Every row gives one point. To make a cloud, some directions were put in groups of two or more. Within a group, all points are equally far from the middle, so they leave a hole (a ring in 2 directions, a hollow ball in 3). The other directions are filled evenly. Then the cloud was stretched, turned, moved and blurred a little. How many holes are there, and how many directions does each take, smallest first?

Cloud, 14 rows:
-66,-10
-3,2
-10,30
83,7
33,3
-40,38
33,-28
89,-15
-38,45
20,-34
-64,13
-10,96
19,56
-23,48
Holes: 0

Cloud, 28 rows:
-58,-67,-16,13
-14,-84,37,-79
42,36,69,-8
28,-46,39,-63
-37,25,36,-77
0,-43,99,-12
-3,12,-32,45
23,-58,13,64
71,-8,-19,-44
-18,12,-16,75
20,-40,89,-11
32,-87,-33,37
-23,38,20,10
10,-16,1,104
-3,-40,-11,74
41,-87,25,-56
-63,-25,29,-8
-86,31,15,60
-15,-4,20,67
-46,-15,49,26
12,-4,-11,18
-18,-2,-8,-25
-31,-36,23,26
44,-85,-1,34
-39,26,-15,-40
42,4,5,-46
20,-61,37,-65
8,-23,53,34
Holes: 0

Cloud, 47 rows:
49,-22,-61,0,44,30
-36,-45,-68,32,-55,-38
-50,-20,-55,44,-79,59
21,67,-63,-9,-58,20
-33,68,-34,-1,-83,21
-47,29,32,29,-47,-41
51,-44,7,9,-26,-52
4,-71,17,67,-78,33
28,64,-37,27,-76,4
-47,-16,-63,80,-46,8
-64,-42,52,30,-25,-12
-65,-51,-4,11,32,-9
59,1,-48,-13,-64,-25
-70,-19,11,19,-40,83
53,16,-30,81,-27,7
25,31,-1,38,-3,85
-37,34,-18,55,-66,-38
-31,36,-67,-15,30,-4
-13,40,0,71,6,65
-58,3,20,48,32,31
-62,-33,3,73,-20,63
34,19,61,28,-27,9
41,-37,-17,13,17,80
-55,17,22,56,8,59
-59,-54,57,9,-39,13
-72,-12,50,34,-10,39
-11,54,14,1,-9,80
20,40,-11,-34,-3,72
44,29,-68,-29,-30,49
0,-65,-8,-56,-50,-20
24,-49,5,-57,-9,47
3,-67,28,40,-69,66
37,-46,-8,-39,-54,-37
-46,20,40,49,23,25
-54,7,-35,25,-106,23
-36,40,-33,-28,1,-42
31,38,19,-13,-33,-43
42,-50,51,45,-31,11
-51,-54,-54,-42,-3,-5
26,-54,33,29,-59,68
10,46,47,-27,-20,31
-64,-45,49,43,-34,44
9,43,-27,92,-21,10
-66,-27,19,65,-17,61
-23,-50,-48,-47,-77,6
-10,76,-29,1,-81,17
29,27,4,-62,-3,9
Holes: 2 (2, 4)

Cloud:
-30,-42,39,-46,3,53,5,68,-41
-7,49,1,-63,-54,25,23,-52,-9
-6,-60,-67,-98,12,26,-26,27,-33
68,-38,1,-25,-79,8,-46,-57,-61
-19,-21,73,16,-16,-50,-20,-56,-10
51,-57,33,-5,64,13,-68,-5,-45
49,-16,-34,-25,-40,39,-46,-68,1
-23,9,-35,-72,-57,60,-23,21,34
-20,-83,5,-28,13,-1,-48,-48,17
-60,1,86,39,26,47,81,-24,23
11,36,47,-21,-7,53,-46,45,15
-10,-19,35,-70,-31,40,-117,10,-23
7,-42,-71,2,-62,68,-21,5,-10
25,24,18,41,-27,51,-50,-6,-25
-45,-18,65,12,-79,54,-51,-63,17
42,-49,41,-17,49,26,-64,-76,-13
10,-24,-6,58,-15,1,27,12,13
-12,24,-22,-80,-94,-7,-70,-62,-57
-15,-62,-37,20,36,33,-9,-41,-10
-72,-20,53,25,-12,18,-33,-47,-63
6,-21,-18,19,-49,92,-46,-72,-43
-24,-45,17,-39,-25,46,28,33,48
-18,-7,121,-22,55,29,-57,-39,27
-43,-59,-83,-36,-7,7,-40,-49,30
40,-31,-51,-37,-65,53,28,-18,22
12,39,29,-49,-57,41,-55,8,-17
9,-57,-9,48,-19,-59,-65,14,15
15,-64,82,-47,-14,40,6,-12,28
-64,-40,6,-14,-58,2,19,-11,-52
14,-51,-11,-62,40,34,-74,-49,-23
-21,-38,6,62,4,-57,10,-28,4
50,-15,15,29,31,51,35,36,54
-49,4,13,-13,-57,97,-24,-6,-22
-10,19,78,-39,-81,96,-16,-22,-69
13,-3,6,53,33,52,32,-71,-22
-6,-94,-41,12,13,-2,51,1,14
25,-48,-4,43,-55,-1,-33,11,-66
-17,-7,53,13,-12,12,-37,39,-5
45,-62,82,6,18,41,-9,-56,-1
47,-55,25,-13,35,18,42,-34,-6
-11,-60,-14,-48,-62,10,-65,-80,-13
12,-49,-14,-13,41,67,-21,14,49
-27,1,17,-61,-27,60,-44,-2,-48
26,-45,33,-58,59,77,-19,-5,-37
-47,-84,38,8,22,31,-51,-2,20
-29,49,-30,7,-31,31,-56,-50,-65
-50,-17,-28,7,-8,-27,3,18,-54
-58,-3,-26,-46,-13,-21,-53,-68,-43
38,35,-8,-26,43,-8,-19,-68,-9
-3,-59,-13,8,12,62,-7,4,47
56,-31,74,29,51,21,37,13,-1
38,-60,10,33,-38,-10,-80,-40,9
0,-36,74,-61,-67,-24,-54,-16,-81
9,-28,-24,-49,3,41,18,-84,30
-47,-8,-6,0,-7,17,21,57,-19
-5,-12,-29,16,-13,-45,-52,-39,-43
34,-21,-17,-30,6,90,-1,-3,32
19,-8,-13,-9,12,-39,44,31,38
23,-30,24,52,-11,57,-92,-50,-67
-30,-15,2,-61,42,70,-90,19,2
28,49,-6,-21,18,38,16,16,-1
47,-8,-10,3,-17,30,-46,62,-36
16,-21,-66,9,-10,-20,-69,16,-27
9,-68,81,-18,-22,58,10,-18,9
6,-49,-30,37,18,33,52,-2,-44
-56,-9,51,24,-91,51,-12,-18,-68
-29,-26,-2,10,-21,90,-28,-66,20
30,-25,-4,18,23,-6,8,-3,-27
4,-25,-15,-16,48,55,-25,-87,28
0,4,92,-52,-18,65,-6,-22,7
19,-20,-29,-13,-21,98,-23,8,80
8,-44,-19,39,42,42,49,-4,-15
52,-32,16,-8,30,-27,6,-11,-23
49,27,-35,2,-62,58,29,-62,-23
60,-43,24,1,-53,-47,-26,3,-5
-4,-49,-39,50,49,-21,-21,-3,-3
8,-49,-44,-21,-46,6,24,-102,19
39,-43,-59,-70,68,14,36,0,65
29,-43,4,-65,31,49,-35,-20,34
28,-20,-2,-21,3,-51,28,-15,-62
35,-59,28,23,57,42,-40,15,21
13,-67,-38,-25,-38,32,23,-11,-30
-44,-70,44,-4,38,43,-56,11,23
-10,6,-68,-21,-51,-35,-34,26,10
25,-65,-9,30,-48,2,9,-37,-22
-34,-75,3,19,-50,78,-43,35,-5
Holes: 1 (2)

Cloud:
8,-19,9,80,-16,-41,23,-46,-14
37,-61,-43,8,-57,59,-27,54,23
-7,32,-37,-33,93,-21,-57,-15,21
19,-43,-43,18,8,-32,-83,58,-33
21,-34,60,4,-40,48,-59,11,-15
43,51,-28,91,-2,-4,-7,-61,32
74,30,-75,-15,8,60,57,-39,-35
-36,0,25,-3,-1,-53,59,-6,-18
57,-4,2,44,72,4,-64,15,29
18,61,68,36,12,-14,-22,-55,-6
24,52,4,12,-23,84,54,-68,20
-2,56,24,-47,87,-22,20,30,-5
-60,4,8,-2,5,16,91,-32,30
43,-8,-26,-51,-23,21,48,-65,-37
-14,77,-41,-19,-2,-37,-4,55,36
39,25,-83,47,15,66,-21,-55,14
6,-3,-21,21,-83,-15,-20,42,-33
59,63,-27,-11,15,75,69,-74,-15
78,24,-20,75,31,-38,10,35,30
78,-61,-9,33,-15,47,29,4,59
8,-13,12,-57,1,-2,-65,-19,-50
-12,-40,39,-57,-8,53,7,28,-42
1,-25,45,-16,-35,30,76,12,-21
19,91,-15,-20,5,-30,7,39,-6
-28,12,-29,44,-31,-18,-55,-11,-75
28,-48,-40,4,-12,29,-95,-30,-18
70,66,-10,-23,29,35,-31,-36,-33
-51,-20,-72,52,-79,13,-21,28,25
-59,-22,20,18,32,-66,1,10,-27
59,58,5,-23,-14,65,-2,-31,75
-74,24,-61,-28,30,48,-9,-49,42
-1,-37,-51,-53,20,-19,40,36,28
58,59,23,54,5,-14,26,48,28
74,70,-14,45,-23,34,22,-63,34
-24,-41,28,-14,60,-49,-34,-42,-25
68,-29,47,-53,41,63,7,3,15
-24,-64,-54,-34,52,16,-24,-72,-15
-18,-4,-23,39,-63,93,46,-28,-15
67,-12,-5,-16,-45,31,-19,-67,-26
29,-59,11,19,-20,39,-93,26,-17
56,-16,-57,-18,0,17,-77,-33,-28
49,-46,-25,29,46,7,-77,23,-37
-70,-20,-2,34,17,49,-28,19,-71
4,29,-7,-1,8,121,48,-14,-7
-66,29,-21,-27,-13,-1,83,-28,-6
-4,0,81,22,20,-37,44,-13,-60
14,65,52,-16,23,-7,-17,44,52
-19,49,0,65,7,-67,7,8,30
-33,-64,-1,-19,2,64,-10,37,-68
53,46,-66,82,-12,37,-11,-53,15
9,61,-58,-24,-7,0,-8,72,25
22,-72,51,20,75,-1,-21,-9,-33
0,87,-32,-36,45,-35,-29,-54,10
9,48,-74,-2,39,-4,-96,-11,9
-57,10,49,4,56,17,8,1,33
7,44,-41,-31,-1,108,13,-22,10
32,-23,-49,18,78,33,-64,-11,0
-87,-3,-29,20,-15,-21,-31,50,26
-76,-3,22,-50,0,28,9,-26,43
44,-65,-44,37,48,26,32,-75,-34
2,-8,-17,94,-57,14,22,-52,41
-73,14,-62,-13,32,49,-4,-46,48
4,53,-53,-9,31,-24,62,0,56
-16,-12,-27,10,-64,1,2,39,-47
54,-78,-14,29,16,49,18,18,61
2,-34,66,43,-13,54,-41,-22,-14
-78,-11,-35,62,26,14,32,33,-16
-8,40,-91,6,76,-35,42,-15,-14
-22,41,76,9,52,-22,33,-59,-59
72,27,-60,29,-32,79,25,9,42
-32,-15,69,56,46,28,9,-10,-65
-19,46,-68,8,-4,-6,16,-25,102
-18,-72,-63,-27,68,14,52,31,20
-30,7,-27,49,24,58,-66,0,22
-68,29,-72,-28,-12,57,-9,-22,45
37,1,-40,-91,36,85,48,-32,6
-24,30,-80,-70,45,63,17,-29,40
-44,60,-11,-48,95,-8,-8,-53,-23
15,44,-55,41,55,-17,50,-58,26
-8,80,38,-25,45,-2,51,14,-53
-18,-30,-22,4,1,-61,39,-20,6
106,34,-42,3,-40,5,22,20,21
13,-80,7,32,61,14,-36,24,-56
-9,-2,-56,-34,54,2,-73,59,62
86,49,-21,79,1,-7,30,19,13
-11,-51,-21,12,13,0,-36,42,-85
-29,50,10,3,-37,-33,52,-4,29
94,34,-34,18,2,1,10,31,-44
-35,41,-85,20,-31,59,19,-71,-34
64,33,-52,-57,-10,59,-45,-24,48
38,13,-36,-49,27,-50,25,42,7
-81,22,15,-37,24,-20,-25,4,-58
-12,70,-2,-12,-43,-7,-47,-62,-37
55,63,-28,-34,17,42,79,-57,24
24,-74,-21,1,12,74,19,54,-41
22,-64,66,-18,66,18,-3,-46,-8
-8,28,46,-8,-51,59,15,-24,56
-76,50,-4,-28,48,-22,-31,-3,-38
Holes: 3 (2, 3, 3)

Cloud, 93 rows:
-83,-26,-76,51,-4,-34,-13,-29,15
-79,-9,-105,4,42,1,44,39,-23
-22,36,38,30,-65,-9,80,4,0
-27,19,24,17,-71,-67,30,-27,47
12,56,47,54,7,-21,-6,29,23
-14,14,-13,-24,8,58,80,-53,55
-50,-35,-15,93,-26,-12,9,47,-12
-43,-71,19,7,25,-1,33,57,-78
-71,-73,5,87,38,47,24,12,-2
-78,-24,-94,34,54,1,6,15,-12
16,-45,37,-50,-17,-9,-3,-49,-13
-80,-35,-58,9,-44,-50,9,-23,-27
-27,-39,40,-38,-49,1,46,-20,73
-86,7,-18,-66,-21,4,20,55,29
25,-9,-10,8,-12,54,53,34,-103
-27,-57,16,11,-26,-40,-24,75,-28
-31,-3,-96,32,6,-18,41,-21,-64
24,2,32,53,-35,4,-58,-18,-4
14,-11,-90,7,-38,-24,32,41,-74
-25,13,35,31,45,-54,28,-25,-21
-25,-14,36,-53,-34,-35,60,28,70
-52,-11,-11,113,-4,22,-14,-12,9
-103,-41,-20,39,-5,35,41,35,-46
-39,49,-23,9,42,-16,-1,56,-75
-14,-57,-24,-57,50,12,72,68,-38
-49,-2,67,-2,76,20,-2,8,52
-46,-67,53,36,-6,37,44,-61,-3
-26,-82,-53,30,8,-73,59,-16,45
-14,-49,-52,6,-54,40,-34,23,0
9,-40,-94,3,-61,21,19,-48,-15
-38,-36,52,1,15,34,-37,-65,1
-63,-46,-81,-20,55,30,48,-41,-14
-88,28,-81,19,-34,-26,27,-16,42
42,-49,-20,-61,-2,30,73,13,-49
-100,-21,-15,-14,27,43,-34,9,39
1,-113,-38,3,21,36,-6,46,-11
4,-13,25,-42,-17,-8,54,-10,95
-74,-73,-51,-41,-17,33,72,22,27
-81,-33,12,34,8,-35,-19,-55,-13
-52,-65,-62,7,10,59,93,-52,-23
-97,18,31,6,14,19,22,67,-39
21,-47,-82,-4,-37,-40,73,62,-31
-87,23,3,11,-27,-53,1,-32,-4
2,-18,-21,29,88,77,31,47,-43
-112,4,-38,4,-23,-7,87,39,23
-18,-18,22,-42,-46,26,-16,-57,5
55,-9,-24,21,-8,-26,65,76,-28
2,49,3,-39,24,65,-23,10,12
32,9,18,-10,-30,-25,-12,91,-33
-16,-29,-68,-30,21,-61,25,-20,66
-49,70,1,22,-2,-29,-24,4,-38
20,9,-73,46,14,25,3,18,31
-52,-67,13,12,8,41,-3,-68,70
-19,18,-57,2,42,50,81,39,-81
-52,-35,19,96,-21,-11,45,-56,8
-64,-49,18,81,-19,25,79,1,-22
-17,58,14,48,-1,-3,-40,12,-45
38,-93,-44,-24,-35,-43,29,-42,1
-40,-27,34,-52,-17,-2,-5,79,-22
-26,-19,-6,-47,40,-58,57,-2,62
12,-80,-1,71,-7,68,-1,-17,19
8,-57,3,83,-28,13,75,-9,-51
11,22,-75,15,1,20,34,15,-90
-1,5,4,22,89,52,-17,9,-59
-12,-16,19,-48,-70,36,20,35,-15
-61,26,28,36,90,8,21,14,46
-38,-79,-7,52,1,43,60,-83,-4
-53,-25,14,-38,-5,-20,-66,-16,-3
-10,24,20,44,58,-61,-3,10,-10
-7,66,-61,-20,-17,30,85,6,-2
56,5,-13,-15,31,7,-15,1,38
1,71,0,-18,-36,34,34,54,-38
-7,-47,-21,-20,69,12,-3,3,70
-44,5,50,45,-8,-59,-23,40,49
-21,-54,-16,36,-47,57,80,-40,-51
-27,-20,-83,33,-29,-50,-17,-13,-50
-21,-91,29,-6,-45,-59,14,-24,22
24,7,-89,44,12,6,0,-16,-17
-55,-86,3,-13,-20,14,49,-50,67
-27,-39,50,-28,44,5,60,54,-51
-10,18,-27,47,-2,2,116,46,38
-81,-8,-52,12,44,-1,30,81,37
9,3,-81,-71,-28,14,68,26,22
-76,-23,-25,13,65,85,-3,11,39
-45,-29,-72,23,4,92,99,10,-30
23,-17,-8,-31,12,-36,29,-5,92
-23,-37,-75,61,-24,-54,44,-56,1
-2,-36,38,5,-8,-64,0,83,-26
-38,-8,-41,57,-69,1,72,-64,31
-41,-53,-36,71,42,-9,101,18,13
30,-29,-52,-23,36,-47,-28,10,29
-14,-17,28,-58,0,-71,2,-16,12
-60,-28,65,21,36,32,10,58,-50
Holes: 3 (3, 3, 3)

Cloud (108 x 9):
-21,-13,-21,31,-17,105,21,25,80
17,40,-41,-10,9,63,17,-50,86
54,45,-9,61,21,-29,10,-33,18
77,-33,40,-9,2,-28,-27,51,-45
-23,-14,41,-36,-12,46,-74,-20,32
6,-13,-20,95,-6,-27,-13,-14,84
-14,49,5,38,24,-22,-7,54,72
-67,-106,26,37,-26,-53,9,-11,42
-87,-76,-17,21,-41,-102,2,-10,-18
-63,24,-28,-22,-4,3,5,44,-3
19,-33,29,-5,-32,71,-31,-2,-60
42,-16,-14,-50,-71,-28,-55,-21,-4
3,7,-15,-18,-34,112,31,-12,56
-82,-17,52,-21,45,-5,-10,-76,67
-12,3,40,16,-43,-43,-47,-84,-1
-12,-33,20,39,78,-60,28,-10,26
-2,-32,36,80,-6,11,-4,-49,5
-45,-77,8,56,2,65,-24,0,43
-15,33,-58,-20,1,-50,25,-15,70
-76,-78,-11,-9,-30,-69,50,-31,2
-43,-58,29,-7,-31,32,-18,-93,-1
-76,-86,-17,50,34,-33,19,19,-1
6,-52,-26,69,-60,-42,-3,29,63
6,-25,-11,18,65,-16,2,-87,-11
-1,-65,-5,6,2,11,-30,-34,-95
-115,-7,-6,27,-6,-85,25,-81,76
-18,-90,-70,28,-34,-28,-25,-34,-15
-16,23,-44,-41,39,57,-21,-62,22
-12,-29,-5,47,-27,-15,28,60,-64
38,-32,2,-82,-2,4,13,-13,-5
51,-55,16,-15,17,102,-17,33,-27
-17,-32,-66,-29,-1,10,48,11,37
20,-55,3,-4,24,76,-12,20,-77
-17,-97,14,-32,17,41,-51,-5,-3
-47,56,-20,16,4,9,-16,44,65
14,11,49,-40,-60,-32,-35,-24,17
0,-32,-24,-40,33,-87,-42,-56,13
29,-18,45,36,-3,-22,16,-71,38
61,-2,-38,39,75,-6,-19,-9,28
-66,-13,-33,62,50,38,16,5,27
-61,-45,-35,8,8,-121,-36,-63,13
-84,-38,27,-25,75,-17,-34,-59,5
62,37,-35,57,32,-12,-33,-12,47
-6,-5,43,29,-22,74,-8,-23,-21
33,31,-4,-44,-16,63,-6,-55,70
-31,-57,-53,41,-14,-15,-60,11,-61
-18,-57,-32,17,35,40,-47,-8,-71
-24,-12,43,1,72,-38,3,-77,44
-77,-89,8,37,29,-23,26,28,-19
32,-80,12,61,-15,-20,-26,-27,7
-91,-33,-7,20,-91,2,-18,21,18
-82,-75,30,33,-58,-43,51,-22,44
-51,-13,9,47,-4,-65,23,34,-51
-27,43,40,-55,44,-3,-28,-39,30
8,-60,62,29,-35,-63,-10,3,-42
57,-35,-91,6,-31,-32,-5,-8,5
-32,31,-58,61,-11,-12,-12,8,-24
10,26,-35,36,40,43,-37,19,88
-49,-5,-50,-52,36,12,-27,-77,29
-16,69,51,-33,-18,-20,-16,-31,32
-39,29,38,74,-16,-49,-25,33,43
92,18,-46,27,45,-18,-25,9,-11
-30,-26,-6,20,-93,-26,58,-50,29
-16,-35,60,4,-59,-65,-25,-42,-15
-36,42,-57,-28,9,10,-6,-22,87
63,-16,-7,-27,-5,78,-26,43,-71
19,-33,56,-32,-25,-7,-56,31,-48
-29,-111,9,-6,21,37,-45,1,-7
-24,-61,-20,-6,-21,5,81,-18,-10
66,50,-66,-19,-9,-18,-1,-2,-13
-11,-43,17,-69,56,11,-32,-19,-33
-72,-41,-14,83,-23,31,-27,-26,46
18,-59,15,64,-8,-51,-18,60,-61
-64,31,13,-55,-30,43,-41,-58,50
-90,-31,22,29,74,4,-58,-15,-5
-51,-36,37,42,-32,4,79,-35,58
-74,-78,36,4,35,-8,-27,33,-51
-17,-6,38,-23,-75,-56,-18,16,35
71,-27,-44,-4,62,58,-8,36,-10
-66,-52,-26,57,53,-68,2,-14,47
-66,-83,35,72,-41,-31,-19,19,1
-110,-79,-15,6,-28,-82,-2,-25,-22
21,2,7,43,21,85,37,29,89
-27,36,15,56,40,4,-51,56,16
-43,53,15,3,-38,13,-7,-77,-10
9,-36,-47,-22,-66,-10,-3,14,82
-74,-97,12,8,-45,-92,-21,-35,-19
-102,-28,70,35,-11,28,15,9,38
-26,-28,63,23,-17,32,-35,75,16
-86,32,5,-45,-9,21,-6,-41,87
-24,-9,14,106,-26,3,27,-6,30
-54,-22,-50,-19,36,-52,-28,-50,69
19,-86,7,28,51,24,42,26,-19
6,10,-25,44,27,-27,-78,-11,-57
-45,-85,-5,71,-32,-15,21,46,-24
56,-50,4,-6,10,-13,-75,63,-22
-25,0,36,-12,78,39,17,-6,-28
-68,21,22,69,7,-89,-24,12,13
-5,41,21,8,51,-5,40,19,71
-74,-29,56,55,41,-15,-34,-72,4
-93,-43,12,26,22,31,-49,-45,74
-51,-21,-9,36,49,25,-37,-18,99
-60,-92,-45,15,-40,4,37,8,47
35,-31,19,-42,-38,-9,-82,10,-29
-20,-27,47,-25,-13,46,-79,-4,11
-6,-44,-1,11,-53,19,80,-43,45
-78,-32,-34,7,-53,70,-1,-27,71
-27,51,0,-46,-10,-23,-16,-30,-56
Holes: 3 (2, 3, 4)

Cloud, 100 rows:
-81,5,10,17,50,-21,-29,27,-42
-29,25,-39,46,-58,28,-66,-55,22
8,-9,-22,6,18,-18,-44,-61,58
-62,32,-40,77,-32,20,-19,-11,32
-26,31,-6,24,-75,-25,-3,33,-4
-4,99,21,-74,-11,-29,11,-19,4
-18,68,-74,75,-19,10,-4,19,26
-26,38,-90,38,40,-27,-43,8,30
53,-24,8,-48,-12,-12,-9,12,49
79,-6,40,53,0,6,-68,6,-6
8,76,36,-13,-21,29,-12,-2,-71
8,-14,40,12,15,6,40,7,19
-18,1,-22,7,43,-62,-65,71,39
8,32,69,-25,-45,-32,-45,6,77
-23,-5,-30,-57,-43,-16,-55,-1,-44
-21,13,-42,2,82,-48,-14,35,-42
-40,67,-32,10,-16,10,26,-16,121
1,-11,10,8,39,-1,42,-33,12
7,-26,-8,31,-6,-24,-58,-39,76
-3,42,43,19,-74,-1,-22,-69,-24
-16,54,-68,-17,17,-27,16,-73,16
15,-5,37,-62,51,-24,-25,36,26
-2,25,-61,31,36,-23,31,89,80
38,21,-77,-9,9,-20,16,37,-25
36,56,55,0,-55,45,-63,2,4
21,71,16,26,27,32,-52,-35,-7
9,31,12,-47,-57,46,-10,33,-16
45,55,-11,-11,25,-54,-39,58,-6
3,42,-13,-33,14,-18,-62,28,-56
-34,23,-25,-4,-68,-14,-1,78,18
-5,8,-40,-32,31,-101,43,9,38
62,23,18,66,-69,33,-46,21,3
21,26,58,72,13,-61,28,-29,32
-14,74,-30,-6,-33,21,43,68,62
-50,1,15,25,31,34,-45,47,9
-39,3,54,78,26,-48,-23,-18,54
27,40,50,6,0,-52,-27,17,105
66,-5,23,59,-46,28,-70,20,3
18,64,10,-75,37,-51,-17,-4,32
5,32,-44,107,32,-37,-27,-11,-8
48,3,37,-3,39,-87,24,2,34
-28,15,3,32,-20,61,-90,6,-9
-11,51,18,-59,43,-76,-23,-19,27
-36,65,-34,3,0,0,44,-77,3
-39,-18,-8,-2,-20,32,-62,-18,-78
-15,78,-35,-48,15,-17,20,-70,-5
-5,-59,8,25,-37,-25,-60,61,32
67,1,73,19,43,-45,-46,33,9
61,36,13,66,47,-8,-44,-11,1
-53,50,4,-18,9,32,12,-80,-9
42,54,62,-10,21,-76,-22,-20,21
20,37,52,7,24,-52,62,-38,-45
18,57,78,20,-51,43,-45,-33,25
63,71,-13,36,-42,-23,-18,32,-27
-57,-19,-6,-10,54,1,-35,-69,17
4,-33,-2,5,22,-47,-63,-28,64
24,17,29,13,-51,-44,41,9,68
26,95,33,-28,17,-59,19,25,39
-60,38,7,2,-57,-6,9,-15,33
-12,63,-24,4,-73,-26,-72,-5,63
-61,29,49,-2,-6,-17,-25,-11,63
46,30,50,64,21,-32,56,13,3
6,23,-55,77,-40,24,-11,68,92
55,88,52,45,-6,-30,0,-10,31
-68,37,10,3,18,0,-62,-55,46
-24,104,20,-44,-46,-5,12,-19,41
20,-1,3,-74,-47,-57,-43,-13,7
19,52,37,-17,1,-24,-66,-53,39
-16,-38,72,16,3,-49,-40,-2,43
-23,69,-33,26,-53,-3,-33,-65,-24
-12,13,-32,67,27,-7,15,77,64
-22,-45,-6,28,-56,24,-62,10,-6
-26,38,89,-20,-41,-6,-21,-31,3
-42,-11,45,-23,-23,-53,-14,18,19
55,4,29,-31,11,-79,-22,-18,28
28,3,16,-5,-21,-20,-72,103,71
-14,102,-7,14,-27,-46,23,-14,85
-31,63,36,25,47,12,-5,28,-3
-44,65,-49,7,-28,-16,2,-43,-47
-3,58,22,45,-28,5,53,-17,60
12,-5,-76,39,42,-49,18,78,44
13,7,49,-33,-36,14,-30,77,69
10,22,32,27,-26,54,-44,-18,79
34,5,14,75,-56,18,-31,70,62
-36,-25,-32,92,45,-41,10,-20,9
15,11,-9,61,-34,-19,-97,28,44
67,101,14,0,-65,-11,6,29,16
-10,29,63,-79,-20,-39,-33,-6,16
19,41,-3,31,-50,72,-18,-10,59
26,50,39,55,-25,-11,3,75,50
18,61,-45,55,-21,-54,-39,4,5
41,41,92,-6,3,-37,-17,51,-13
-20,-44,-65,-12,-9,7,-76,39,42
10,8,-59,44,18,14,21,58,80
27,-15,4,23,-7,-51,-61,-52,-43
-27,11,19,-20,56,-64,-67,-54,-59
-22,-30,-12,11,87,-2,-19,28,-43
-19,23,-68,19,-18,59,-12,35,50
21,26,-52,10,-8,-67,-69,-1,32
25,-28,0,12,-11,23,7,38,-26
Holes: 2 (2, 6)
